Every row gives one point. Each copy is the shape, with its points in the same order, turned, moved and blurred by noise. Some copies are also mirrored. Which?

Shape (8 x 2):
[19 -13]
[54 -58]
[12 -3]
[-39 -24]
[-9 31]
[-18 13]
[7 -1]
[-15 15]
Copy 1:
[22 5]
[78 19]
[7 11]
[-1 -51]
[-35 6]
[-27 -12]
[0 13]
[-19 -9]
Copy 1 is: only turned
Copy 2:
[19 -9]
[74 -23]
[8 -2]
[-25 -49]
[-29 16]
[-26 -5]
[-1 -2]
[-28 -4]
Copy 2 is: only turned

Shape, 9 rows:
[-12 59 -76]
[-35 -2 21]
[-6 2 33]
[-33 -2 -41]
[1 5 23]
[22 -6 18]
[-22 1 27]
[-25 -16 27]
[38 -8 -2]
Copy 1, 9 rows:
[-78 11 -52]
[9 28 19]
[5 1 32]
[-6 31 -39]
[3 -2 26]
[6 -25 18]
[2 15 28]
[16 18 19]
[3 -39 -3]
Copy 1 is: mirrored
Copy 2 (9 x 3):
[-82 19 -47]
[15 30 18]
[10 3 30]
[-7 24 -34]
[3 -4 29]
[7 -26 18]
[10 18 26]
[28 17 17]
[2 -41 5]
Copy 2 is: mirrored
Copy 3, 9 rows:
[78 -50 -39]
[-28 -22 5]
[-19 -1 18]
[9 -28 -46]
[-8 1 18]
[0 23 16]
[-26 -7 15]
[-36 -9 -4]
[18 39 -8]
Copy 3 is: mirrored
Copy 4, 9 rows:
[-54 93 -17]
[25 15 12]
[7 -7 23]
[3 48 -32]
[-5 -3 16]
[-20 -22 4]
[17 5 18]
[28 -3 8]
[-39 -19 -11]
Copy 4 is: mirrored

Shape (11 x 6):
[-3 17 -1 44 -7 -1]
[11 -7 16 7 10 -2]
[-53 -37 -1 17 19 -7]
[16 56 21 -7 34 9]
[-6 17 -11 37 43 7]
[9 -17 -30 28 10 -17]
[-20 -28 23 -69 11 3]
[-5 -38 3 2 -10 -25]
[7 -21 30 -50 -27 -23]
[-34 -34 -23 18 3 -46]
[32 21 41 -18 35 -13]
Copy 1 (11 x 6):
[1 30 -29 38 20 -6]
[30 10 -1 18 -8 -7]
[1 -50 -21 35 23 1]
[12 52 33 22 7 37]
[30 19 -13 39 34 35]
[34 0 -50 40 1 17]
[-3 -43 33 -19 -34 17]
[16 -28 -25 27 -25 -16]
[-2 -10 15 1 -66 -16]
[2 -46 -36 58 -10 6]
[35 25 45 25 -23 11]
Copy 1 is: mirrored
Copy 2, 11 rows:
[-5 15 -3 43 -2 -5]
[-15 -7 19 18 0 12]
[-72 -20 -24 15 -2 4]
[1 58 25 -3 26 22]
[-38 27 9 37 36 -1]
[-14 -24 -5 45 32 -10]
[-34 -27 -5 -53 5 55]
[-24 -44 1 8 -3 -2]
[0 -39 1 -40 -21 23]
[-44 -34 -24 15 12 -33]
[-9 14 50 -23 13 18]
Copy 2 is: only turned
Copy 3, 11 rows:
[24 -9 22 -8 -30 4]
[28 -11 -7 16 5 -7]
[-19 -46 12 46 -21 -21]
[43 -11 26 -21 48 -5]
[36 -47 32 8 -3 10]
[36 -47 -10 6 -37 -12]
[-22 -24 -41 25 49 -44]
[10 -19 -27 26 -24 -35]
[-2 14 -49 8 18 -55]
[4 -49 1 25 -46 -49]
[55 1 0 11 49 -23]
Copy 3 is: mirrored

Shape (13 x 8):
[12 31 4 12 7 12 12 -34]
[-33 5 -8 31 38 28 -18 -9]
[13 -35 22 -21 -23 -2 27 -37]
[-19 26 25 22 39 -3 -9 -3]
[14 -43 17 -40 -26 20 58 30]
[54 -58 27 5 -31 -16 34 4]
[50 -21 2 -8 -54 3 19 44]
[-10 20 20 38 16 1 -7 -16]
[22 -3 33 -4 -34 27 -3 50]
[-27 -3 -33 11 12 17 -41 5]
[21 17 -24 36 28 38 -13 40]
[22 2 5 -3 6 -54 22 -19]
[20 12 -9 -1 44 38 -52 22]
Copy 1 (13 x 8):
[-27 18 -30 4 23 16 14 -22]
[-41 -15 9 12 43 32 15 32]
[1 -17 -4 -39 10 -15 20 -54]
[-54 -3 3 36 22 1 17 4]
[25 -65 -29 -32 -30 -35 26 -25]
[36 -48 -10 -8 21 -31 -7 -66]
[45 -44 -30 4 -29 -16 -24 -29]
[-30 6 6 27 29 16 12 -8]
[3 -58 -10 23 -41 6 -10 -21]
[-28 -11 10 -13 19 26 -18 45]
[-15 -43 -34 41 27 30 -14 30]
[-9 19 -16 2 28 -51 -14 -32]
[-61 -47 -22 20 16 32 -33 21]
Copy 1 is: mirrored
Copy 2 (13 x 8):
[-7 47 -28 -12 -2 13 22 3]
[-30 32 2 23 29 37 -7 23]
[-22 2 -35 -41 -2 -2 -7 -59]
[1 30 27 0 21 27 10 10]
[-40 -58 -29 -67 -17 -10 -5 -8]
[-11 -42 -31 -9 -19 -41 9 -50]
[13 -53 -47 -25 -36 -24 -6 5]
[-5 41 11 15 3 17 8 1]
[9 -29 -14 -27 -7 -29 -26 32]
[-6 12 -25 22 22 53 -27 26]
[-7 -6 -24 28 15 7 19 66]
[20 0 -9 -17 -12 29 41 -44]
[16 4 -26 13 64 14 4 48]
Copy 2 is: mirrored
Copy 3 (13 x 8):
[-1 21 13 10 -4 28 42 0]
[-4 38 18 26 -22 0 -18 -22]
[19 -39 -24 -22 -3 22 43 -29]
[-6 7 44 29 -14 -10 8 1]
[59 -34 -54 -40 1 -24 28 11]
[14 -65 -60 6 20 0 37 0]
[17 -38 -58 -14 15 5 11 55]
[-10 4 21 38 -19 13 14 -1]
[42 -26 -23 5 4 8 -8 55]
[-18 29 1 -6 -11 11 -43 -7]
[2 45 -17 34 19 -17 -19 32]
[-39 -30 1 -9 9 -7 53 2]
[11 35 23 20 45 1 -39 9]
Copy 3 is: mirrored
Copy 4, 13 rows:
[0 14 33 15 -5 20 -2 -17]
[-20 1 7 35 39 15 -39 5]
[15 -40 25 -11 -2 -24 37 -21]
[-9 30 22 18 36 10 -7 18]
[39 -63 -21 -16 11 5 63 15]
[72 -27 1 -3 2 -42 40 -4]
[62 -22 -49 -15 -23 -13 30 14]
[-1 23 23 34 15 -3 -12 7]
[33 -13 -25 -6 -16 0 14 52]
[-20 -9 -29 8 26 -3 -53 -3]
[42 13 -28 24 21 36 -43 20]
[20 29 12 -23 30 -18 30 -34]
[16 3 -3 -17 26 29 -68 30]
Copy 4 is: only turned

Shape (17 x 11):
[-25 -8 -34 -16 6 -19 -11 7 7 -8 -54]
[26 31 23 -4 16 37 11 -32 -27 10 52]
[-2 4 11 35 -33 -46 20 -48 -35 -39 9]
[0 9 -26 24 -30 -1 26 -14 -7 -38 26]
[25 -47 -41 27 -35 -17 -32 -5 0 14 -53]
[12 21 8 41 -24 -23 0 3 -38 -45 -4]
[47 35 5 -4 -19 -36 29 -8 -17 -19 29]
[-9 -11 -34 14 -45 0 -21 -20 5 -1 7]
[-35 -49 10 5 -35 29 -38 14 14 32 -63]
[10 20 17 8 -24 -25 -11 -46 6 -46 15]
[-28 -3 -25 8 -45 -19 -67 26 0 31 -40]
[-26 -31 -3 3 -60 -15 -17 37 29 14 -72]
[-11 21 28 23 31 -28 27 -15 -4 25 41]
[10 5 39 23 40 -6 1 7 29 -12 55]
[-7 34 15 33 29 4 27 17 20 26 29]
[-14 -29 -16 1 -7 6 -31 26 -23 4 -5]
[-10 -42 11 -25 -16 -1 3 0 -3 12 43]
Copy 1 (17 x 11):
[25 6 2 9 -49 -43 7 -13 7 -23 -35]
[-50 20 -25 -12 43 28 -4 -7 -13 17 16]
[-33 -31 40 14 -2 17 40 -12 -14 -42 33]
[-21 -4 11 32 -18 39 47 -14 -13 5 5]
[36 27 66 17 -38 -9 -19 -53 4 -12 -20]
[-33 5 26 29 -24 16 22 -8 -54 -46 8]
[-14 14 -17 -16 -7 29 39 -22 -45 -14 40]
[-4 30 35 31 -22 -2 13 -26 25 14 6]
[18 44 68 -2 -27 -19 -30 27 38 -12 -62]
[-14 16 5 20 19 14 48 -14 0 -40 25]
[17 60 53 27 -47 -59 -9 8 -4 0 -12]
[41 46 73 -7 -60 -18 10 17 8 -18 -40]
[-7 -27 -3 -19 32 -14 21 27 -36 18 22]
[24 6 -11 9 56 27 13 41 -35 8 17]
[-2 4 -7 -8 30 1 23 32 -49 40 -21]
[5 17 17 26 -36 -8 -39 10 -5 5 -6]
[14 9 2 -11 -7 21 -14 22 20 23 41]
Copy 1 is: only turned
Copy 2:
[17 14 -27 -21 44 -7 2 20 13 0 -32]
[32 -44 22 -12 -51 10 29 -34 -56 -10 14]
[6 -40 0 17 -16 -30 -46 19 -44 -54 -23]
[-17 -43 -8 -12 -4 4 -7 35 -57 -30 -10]
[3 -50 -16 -2 29 1 -36 30 36 39 -41]
[11 -39 -3 43 12 -13 -17 22 -55 -18 -25]
[21 -59 -1 22 -23 -19 28 36 -32 -43 15]
[-13 -24 -19 -18 -7 5 -35 20 -14 18 1]
[-27 23 4 -12 7 -10 -17 -8 34 65 -53]
[-4 -27 -6 25 -12 0 -32 0 -23 -53 17]
[17 23 -29 12 9 -9 -34 39 14 68 -10]
[-38 18 -21 9 16 -21 -6 44 37 45 -49]
[51 -5 52 -14 -45 -3 2 28 -36 -36 -12]
[17 -4 79 2 -13 25 19 14 -30 -32 19]
[34 7 46 -12 -36 31 32 38 -39 -12 -22]
[7 -12 13 -16 29 -14 -5 11 -20 46 -7]
[-10 -24 39 -38 -13 -35 4 12 -14 12 21]
Copy 2 is: mirrored
Copy 3 (17 x 11):
[-18 -9 -30 3 6 31 -6 -11 51 10 0]
[20 15 38 -10 22 -20 -43 -24 -65 -11 8]
[33 -1 -23 15 22 -55 -18 53 -5 7 1]
[27 33 -28 -12 4 -8 -28 39 -15 -17 3]
[28 -9 -19 52 -28 53 10 22 26 34 20]
[11 3 -30 41 11 -22 -22 39 -18 -22 -24]
[37 34 -13 11 -15 -50 -21 -9 -22 -9 -25]
[15 15 5 7 -18 20 -30 37 14 8 26]
[-24 -48 31 4 -18 75 16 27 25 22 6]
[37 12 13 15 13 -42 -20 28 17 -28 7]
[-46 -11 11 43 -45 42 -23 28 41 21 5]
[-20 -21 1 10 -44 55 30 39 50 16 -26]
[-27 17 7 -11 12 -57 6 -12 -43 10 24]
[-10 14 12 -8 0 -38 18 -15 -44 -54 38]
[-40 41 9 -13 8 -15 17 -11 -49 -10 9]
[-16 -28 -14 12 -26 35 -25 4 -6 -4 16]
[12 -24 7 -39 -41 -8 -19 0 -21 -3 30]
Copy 3 is: mirrored
Copy 4, 17 rows:
[-35 -15 -12 21 21 -17 -19 5 -47 -33 0]
[61 22 -14 -21 -26 27 17 -16 16 20 21]
[-31 15 -11 43 -14 4 43 15 55 -9 22]
[9 -3 -17 29 -27 -40 30 8 24 -18 21]
[-34 7 -47 32 68 -50 8 19 -25 11 -11]
[3 29 16 33 11 -18 30 39 35 -26 26]
[-3 24 3 -27 -19 -25 16 -1 54 -18 8]
[-11 3 -34 37 -8 -43 1 12 -12 22 19]
[-5 -41 -6 53 51 -13 -25 29 -60 40 -22]
[-13 4 -15 21 -3 -3 -7 3 50 -3 49]
[-37 21 8 38 31 -48 -30 30 -58 32 8]
[-42 -39 14 48 46 -54 -31 28 -33 18 -30]
[-3 4 33 -15 -14 19 47 -37 2 16 29]
[24 -30 27 -31 8 -1 30 -16 12 9 67]
[32 -12 43 -7 -5 -12 30 -44 -14 7 24]
[0 -5 -10 9 17 -18 7 45 -49 8 11]
[-3 -37 -19 -22 -19 -10 19 25 -13 37 12]
Copy 4 is: mirrored
